Each point is reached from the start by the listed moves, each made once or not at all, plus a little noise. Is the number of moves made odd or even? Then give how often each move was made.

Moves:
(1): 5.8  -1.1  -1.4  -1.7
(2): 0.7  4.6  -2.1  -1.0
(3): 0.8  1.9  5.5  -1.0
Start: 2.7  -0.9  1.6  2.9
Points:
10.6  4.6  3.4  -0.8 -> odd (1, 1, 1)
2.7  -0.6  1.5  3.0 -> even (0, 0, 0)
8.3  -2.2  -0.1  1.8 -> odd (1, 0, 0)
3.2  4.2  -0.6  1.9 -> odd (0, 1, 0)
3.1  0.6  6.7  1.9 -> odd (0, 0, 1)

Moves:
(1): 9.2  1.5  -1.1  0.5  0.4  -0.6  1.4
(2): -0.1  7.0  0.6  1.2  -1.4  0.0  0.6
(3): 1.4  0.2  5.9  0.0  0.7  -1.2  -2.0
(4): -1.3  -0.8  -1.8  7.4  2.8  -1.9  -2.0
(5): -0.5  1.4  -1.2  -1.7  5.2  1.7  -1.4
(6): 0.4  -0.9  0.9  2.5  -0.9  5.7  -0.7
Start: -0.2  1.2  0.8  -1.2  1.6  -3.0  -1.3
Points:
8.1  11.0  -1.1  -1.2  6.0  -2.1  -1.0 -> odd (1, 1, 0, 0, 1, 0)
0.2  7.3  1.9  2.7  -0.8  2.5  -1.3 -> even (0, 1, 0, 0, 0, 1)
8.7  10.3  -0.4  1.0  4.9  3.7  -1.2 -> even (1, 1, 0, 0, 1, 1)

Moves:
(1): 5.5  -0.6  -1.1  -1.7  0.9  -3.5  -1.1  -0.1  -0.3  2.2
(2): 1.1  4.3  -1.2  3.0  1.0  0.5  -2.2  -1.5  -0.4  2.2
(3): 0.9  0.0  5.5  0.2  0.3  -2.0  0.4  -1.5  0.3  0.7
(4): 0.8  -0.6  0.8  3.9  -0.2  0.1  0.6  1.1  -2.5  -0.5
(5): -0.8  -0.5  0.2  -0.3  6.5  -1.3  0.3  0.7  0.1  0.9
(6): 1.7  -0.4  1.0  -1.7  -0.2  3.6  -1.9  -0.9  -2.2  1.3
(7): 1.3  1.2  1.5  -0.8  -0.6  2.0  5.9  1.1  -1.4  2.9
(8): -0.5  1.0  -0.3  -0.7  -0.2  -0.6  -2.6  5.9  -1.9  2.3
(9): 0.4  -1.5  -0.6  1.1  0.1  2.0  0.8  1.9  3.3  1.7
Start: 2.6  0.4  2.4  0.7  1.6  -1.9  1.9  -2.0  -0.1  0.0
Points:
8.1  5.9  9.6  4.8  1.8  1.8  2.2  2.1  -8.2  8.7 -> even (0, 1, 1, 1, 0, 1, 1, 1, 0)
6.2  5.0  2.7  7.0  1.6  1.9  4.2  6.8  -3.0  8.2 -> odd (0, 1, 0, 1, 0, 0, 1, 1, 1)
5.4  4.6  6.8  6.6  2.7  -4.0  -1.8  1.8  -4.4  4.5 -> even (0, 1, 1, 1, 0, 0, 0, 1, 0)
9.0  -1.0  2.8  -0.7  8.3  -2.8  8.0  1.7  1.5  7.7 -> even (1, 0, 0, 0, 1, 0, 1, 0, 1)
6.1  1.7  5.2  1.4  0.5  3.6  4.0  5.0  -8.1  6.2 -> even (0, 0, 0, 1, 0, 1, 1, 1, 0)
6.3  4.1  7.4  4.5  2.6  0.9  6.8  -1.4  1.5  7.3 -> even (0, 1, 1, 0, 0, 0, 1, 0, 1)

Moves:
(1): 3.4  -0.5  -1.3  -0.3  1.7  0.0  0.2  1.8  0.0  1.8  0.8  -1.6
(2): 1.2  2.1  0.2  -3.7  0.4  0.5  -0.4  -2.8  -0.9  -0.6  0.0  -0.4
(3): 1.6  -0.5  4.6  -1.6  1.6  -1.0  0.1  1.1  0.8  0.1  -2.0  -2.4
(4): -0.6  0.4  2.1  4.0  1.7  -0.6  1.0  0.0  -3.3  -1.1  -1.0  -2.2
(5): -1.3  -1.5  -1.7  0.0  4.2  1.9  -2.2  1.4  1.1  -0.5  2.0  -0.4
(6): -0.1  0.2  1.8  1.4  -3.0  4.7  -0.4  1.9  1.3  1.2  0.1  0.3
(7): -0.1  -1.9  1.0  0.4  -0.1  -0.8  2.0  -3.8  1.2  2.9  -1.5  1.2
(8): -1.6  3.0  -0.5  -2.6  -2.5  -0.5  1.2  3.6  -2.0  2.7  1.1  -2.7
(9): 2.7  3.4  2.0  0.0  2.3  1.5  1.0  0.5  5.5  0.6  -0.2  0.0
(10): 0.4  -0.8  -0.2  0.4  -0.1  -3.4  -2.4  -1.2  -0.3  3.5  2.8  -1.3
(11): 0.4  -0.6  3.3  0.6  -1.5  1.8  3.0  0.8  1.3  -0.2  2.7  0.6
Start: 3.3  -0.8  -0.3  -1.2  1.7  0.0  0.6  1.3  -1.2  -1.4  -1.7  -1.3
Points:
11.4  -1.2  9.1  -3.7  7.4  4.8  1.6  0.7  8.5  7.7  3.2  -5.1 -> odd (1, 1, 1, 0, 1, 1, 1, 0, 1, 1, 1)
7.6  2.9  4.3  -2.1  7.8  0.4  4.0  1.5  1.9  7.6  4.6  -8.1 -> odd (1, 1, 0, 1, 1, 0, 1, 1, 1, 1, 1)
6.8  5.2  12.3  -4.1  3.5  0.9  8.5  0.7  1.3  2.7  -2.7  -7.0 -> odd (0, 1, 1, 1, 0, 0, 1, 1, 1, 0, 1)
6.2  3.4  9.9  -7.1  3.1  8.2  5.3  4.0  7.6  4.8  0.6  -4.8 -> even (0, 1, 1, 0, 1, 1, 1, 1, 1, 0, 1)
1.4  -1.6  2.1  4.4  4.6  6.2  -1.1  4.6  -2.1  -1.6  -0.9  -3.6 -> odd (0, 0, 0, 1, 1, 1, 0, 0, 0, 0, 0)
2.8  0.1  6.9  -3.2  3.9  0.9  -0.6  1.6  -2.9  6.6  -0.4  -9.2 -> even (0, 1, 1, 1, 1, 1, 1, 1, 0, 1, 0)
10.0  2.3  8.8  -4.9  3.1  1.0  8.1  5.2  5.7  6.4  -0.9  -6.3 -> even (1, 0, 1, 0, 0, 0, 1, 1, 1, 0, 1)

Moves:
(1): 7.1  -2.1  -0.6  -0.7  -0.7  -1.8  -0.8  -0.7  -3.4  1.8  -0.2  0.8  -0.2  -3.6  -2.7  0.7  -3.5
(2): 2.9  8.4  -1.5  -2.0  -2.2  -0.3  -1.0  -1.0  -0.7  0.4  1.6  1.9  -2.1  0.6  1.9  -2.1  0.3
(3): 0.4  0.3  6.5  0.3  -1.2  1.5  0.8  0.9  -0.2  -0.2  0.2  1.3  0.3  1.4  -1.6  -1.2  0.3
(4): 1.7  0.1  0.0  8.6  1.1  -1.8  -0.3  0.6  -0.6  -1.8  0.3  -1.1  1.0  0.4  2.3  -0.9  -0.5
(5): -0.4  -1.3  1.5  -0.9  6.0  0.2  1.9  -2.2  2.6  0.0  0.0  0.8  -2.5  -2.1  0.0  -2.6  0.9
(6): 2.5  0.4  -1.9  1.1  -0.7  8.5  0.5  -1.8  0.2  -0.4  -0.2  -0.8  -0.5  1.4  -0.8  0.2  0.8
(7): -0.2  1.7  -1.5  0.8  -0.6  0.7  10.3  -1.4  -0.6  0.9  1.0  0.0  -0.2  1.3  -0.9  -0.5  0.0
(8): 2.1  -0.2  -0.1  -0.9  0.9  0.9  -0.3  6.3  2.1  -0.8  1.6  0.6  2.1  0.9  2.7  0.8  -0.7
(9): 2.5  -0.4  -0.5  0.6  -2.8  -0.7  0.1  0.0  8.6  -0.5  1.6  -0.8  -0.3  0.2  -0.6  -1.0  0.5
(10): -0.8  -0.9  -0.4  0.7  0.6  0.3  -0.4  0.1  0.9  5.0  -1.3  1.9  0.2  2.0  0.6  1.2  0.9
(11): -1.1  -3.0  0.6  -1.2  -0.9  -0.8  -0.8  -0.3  -2.1  1.2  8.7  0.8  -1.6  -0.7  3.6  -0.3  0.8
(12): -1.3  -2.2  -2.8  3.4  -2.6  0.9  -0.2  0.1  -0.4  -2.3  1.8  10.2  -1.0  -0.8  -1.4  0.4  -2.4
(13): 0.1  0.4  -0.8  -0.8  1.8  0.9  0.6  -3.2  0.3  -0.4  1.3  0.6  7.2  -3.6  0.5  3.9  0.8
(14): 1.3  0.1  -0.9  -0.3  1.5  -1.6  0.0  -1.5  -1.3  -1.8  0.2  -0.4  0.9  6.5  0.6  0.6  -0.7
Start: 2.3  -2.4  -0.6  -1.9  -0.7  -1.3  -1.7  -0.3  3.5  2.7  1.9  1.5  -6.5  1.3  -3.4  0.0  -0.7
Points:
12.0  -7.4  -4.0  6.6  5.6  2.4  8.6  -7.3  -1.1  7.9  10.2  3.4  -9.1  7.1  -0.4  -1.9  -2.0 -> even (1, 0, 0, 1, 1, 1, 1, 0, 0, 1, 1, 0, 0, 1)
14.3  0.2  -3.4  0.0  -10.4  8.2  7.5  -7.4  5.6  8.3  16.0  17.2  -4.8  -0.4  -5.0  1.6  -2.5 -> even (1, 1, 1, 0, 0, 1, 1, 0, 1, 1, 1, 1, 1, 0)
9.7  8.2  1.9  5.6  -4.2  -0.9  9.0  -4.3  10.3  1.3  8.3  3.3  -0.4  1.8  -1.6  -1.9  0.9 -> even (0, 1, 1, 1, 0, 0, 1, 0, 1, 0, 0, 0, 1, 0)

Moves:
(1): 3.0  -0.4  1.4  2.4  0.4  0.2  -1.2  0.0  -1.3  0.4  -0.7  1.8  0.0  -1.0  -1.5  -0.7  2.7  -1.0  1.2  -1.2  4.6
(2): -0.6  2.1  -3.1  -0.5  1.5  1.2  -0.6  2.9  -1.6  1.3  3.0  4.1  0.9  -3.4  1.1  -0.5  -2.4  -1.7  -2.4  1.0  1.3
(3): 3.1  0.7  2.1  0.2  1.5  -1.8  1.0  -1.8  0.3  0.2  1.6  -0.7  0.7  -0.5  -1.6  -1.7  -2.1  0.3  1.6  1.0  2.1
(4): -1.5  1.4  3.1  4.0  -0.3  2.7  -2.3  -0.8  0.9  -2.8  -1.0  1.4  0.9  -0.5  1.4  -2.3  2.7  -3.3  1.9  -2.1  -2.2
(5): -0.4  -0.3  -2.7  -0.7  2.6  2.2  1.0  0.2  -1.7  -0.9  -1.6  -1.1  -0.5  -0.9  -0.8  -2.0  1.2  -3.6  -0.7  0.0  -0.2
(6): 2.5  -2.0  0.4  -2.1  -2.0  0.5  0.5  -1.9  -1.3  0.0  0.6  1.2  0.7  2.2  1.3  -1.4  0.3  -0.7  0.0  1.5  -2.0
(7): 1.1  -0.9  2.4  1.0  -2.0  0.1  4.7  0.2  2.0  -0.4  -1.1  -1.2  -1.7  -0.1  1.4  1.2  -0.4  1.2  -1.4  0.6  -1.1
(8): -0.5  -4.1  2.0  -0.9  2.0  0.9  -0.9  0.7  -0.2  -0.2  0.6  0.8  0.6  -0.3  0.2  -1.4  0.2  -0.1  -2.3  -1.8  0.0
(9): -1.0  -0.3  1.2  0.1  -2.0  1.2  1.3  -1.4  1.5  -6.5  -2.1  0.0  -2.0  -2.0  0.2  -2.6  -3.1  1.8  0.2  -2.1  1.9
(10): -0.4  0.5  -0.2  1.7  0.3  0.1  -0.5  -0.2  0.9  2.0  2.0  -0.8  -2.7  0.4  -0.1  -0.1  0.0  0.0  2.6  0.4  0.5
(11): 1.2  -0.3  -4.1  -1.1  0.2  0.2  -0.6  -0.6  1.0  -0.8  2.0  -0.2  3.0  1.1  2.1  3.2  2.1  -0.9  0.6  -1.4  0.5
(12): -1.6  0.4  0.0  -0.7  0.9  -3.0  2.3  -1.6  0.8  1.0  0.1  0.8  -0.9  -2.4  0.1  -0.3  1.1  -0.2  -0.8  -2.7  3.4
(13): 1.8  -2.5  -3.2  0.2  -0.1  -1.2  -0.2  -2.1  4.3  3.6  -1.9  -1.8  4.1  0.7  2.7  -2.8  -1.8  0.9  -1.7  -2.0  3.6
(14): -0.9  0.5  -0.1  -0.2  2.2  2.2  1.0  -1.2  -1.8  0.3  1.7  2.5  -0.1  5.0  -1.2  -0.3  4.2  4.3  -3.6  -1.5  1.1
(15): -2.8  0.0  0.1  3.1  3.3  -1.3  -0.8  0.6  -1.8  1.0  -1.5  0.7  -0.1  2.1  3.6  0.8  -0.4  -0.5  2.3  -0.5  2.9
(16): -0.7  0.7  1.2  -1.9  0.0  2.1  0.2  -0.9  2.0  0.9  -2.3  0.8  -0.1  1.0  -0.8  2.9  0.7  0.1  0.6  0.3  -0.4
(17): -0.5  1.9  1.1  -0.8  2.4  0.2  -1.3  -1.0  -1.5  -3.6  -1.8  -3.8  -1.9  -3.9  4.5  -4.9  3.0  1.8  1.6  1.0  1.5
(18): 0.2  1.3  -1.0  -1.4  0.2  0.9  3.1  -2.1  -2.7  1.0  0.4  -2.0  0.6  -1.2  0.1  -0.7  -0.7  4.0  -0.1  -3.0  1.0
(19): 2.0  4.7  -1.0  -1.7  -0.2  -0.9  4.7  3.8  -0.9  -1.2  -0.6  -0.3  0.5  3.4  -0.9  -0.9  2.3  4.3  8.7  0.3  -1.3
(20): -0.2  -1.0  -1.1  1.1  1.8  -0.8  0.3  -0.8  0.8  1.1  0.5  3.3  0.5  -2.2  -1.3  0.7  -0.4  1.0  -0.2  1.4  -0.9
Start: 0.0  -1.9  3.8  0.5  1.3  -3.2  -6.6  2.7  -3.6  3.6  1.2  -2.7  3.0  1.9  1.4  -0.8  -1.6  -3.2  5.0  -1.4  -1.1
Points:
9.4  -2.5  4.4  -2.7  7.6  1.9  4.1  1.3  -5.8  -2.9  -1.7  -1.1  4.2  1.1  6.6  -18.8  2.6  4.2  6.3  -4.6  9.8 -> even (1, 1, 1, 0, 1, 1, 1, 1, 1, 0, 0, 0, 1, 1, 0, 0, 1, 0, 1, 0)
10.0  0.9  -1.6  2.8  10.4  -2.3  2.2  -0.9  -1.3  4.4  0.7  -5.0  4.6  4.2  5.1  -8.8  9.3  4.9  13.9  -2.4  9.3 -> odd (1, 0, 1, 0, 1, 0, 1, 0, 0, 1, 1, 0, 1, 1, 0, 0, 1, 0, 1, 1)
5.3  -0.8  3.9  -1.8  5.5  3.2  -3.5  0.9  -2.2  0.7  2.5  -2.2  5.8  7.4  2.3  -4.5  6.0  -7.3  17.7  -3.1  -4.4 -> odd (0, 0, 1, 1, 1, 1, 0, 1, 0, 1, 1, 0, 0, 0, 0, 1, 0, 0, 1, 0)
-1.3  2.3  -5.5  -0.9  10.1  3.2  -7.9  3.0  -8.2  1.9  6.4  -2.5  1.8  0.0  7.6  -5.0  6.4  -3.3  2.6  -2.3  3.3 -> even (0, 1, 0, 0, 1, 0, 0, 0, 0, 1, 1, 0, 0, 1, 0, 0, 1, 0, 0, 0)
-1.5  0.0  2.4  -2.5  3.6  0.5  -4.2  -4.7  -5.6  -1.9  -1.9  -7.1  0.9  1.7  12.2  -3.8  0.7  2.6  12.8  -5.5  4.8 -> even (0, 0, 0, 0, 0, 1, 0, 0, 1, 1, 1, 0, 0, 0, 1, 1, 1, 1, 0, 0)
0.5  6.2  6.3  -0.2  3.7  3.3  -0.4  2.1  -1.8  -4.1  -1.9  -3.6  3.4  7.8  7.9  -1.7  13.4  4.4  13.2  -4.5  -2.9 -> odd (0, 0, 0, 1, 0, 0, 1, 0, 0, 0, 1, 0, 0, 1, 0, 1, 1, 0, 1, 0)
4.3  -7.3  9.3  3.6  10.4  5.2  -7.6  -8.6  -0.7  -1.7  -3.4  1.1  3.3  -0.4  4.1  -17.2  6.3  -1.4  6.4  -6.6  8.5 -> odd (1, 0, 1, 1, 1, 1, 0, 1, 1, 1, 0, 0, 1, 1, 0, 1, 1, 0, 0, 1)
2.6  0.2  3.5  2.1  12.9  -4.1  2.0  -4.8  -5.3  3.9  -3.5  -4.5  2.7  -6.0  7.0  -2.5  5.5  -0.5  9.8  -6.1  12.0 -> odd (1, 0, 1, 0, 1, 0, 1, 0, 0, 0, 1, 1, 0, 0, 1, 1, 1, 1, 0, 1)
3.7  -1.1  -0.2  0.5  3.3  -2.2  -6.7  -4.4  3.3  9.1  5.4  2.3  9.5  0.8  7.8  -3.7  -1.3  -8.9  7.3  -5.1  5.4 -> odd (0, 1, 1, 1, 0, 1, 0, 0, 0, 1, 1, 1, 1, 0, 0, 1, 0, 0, 0, 0)
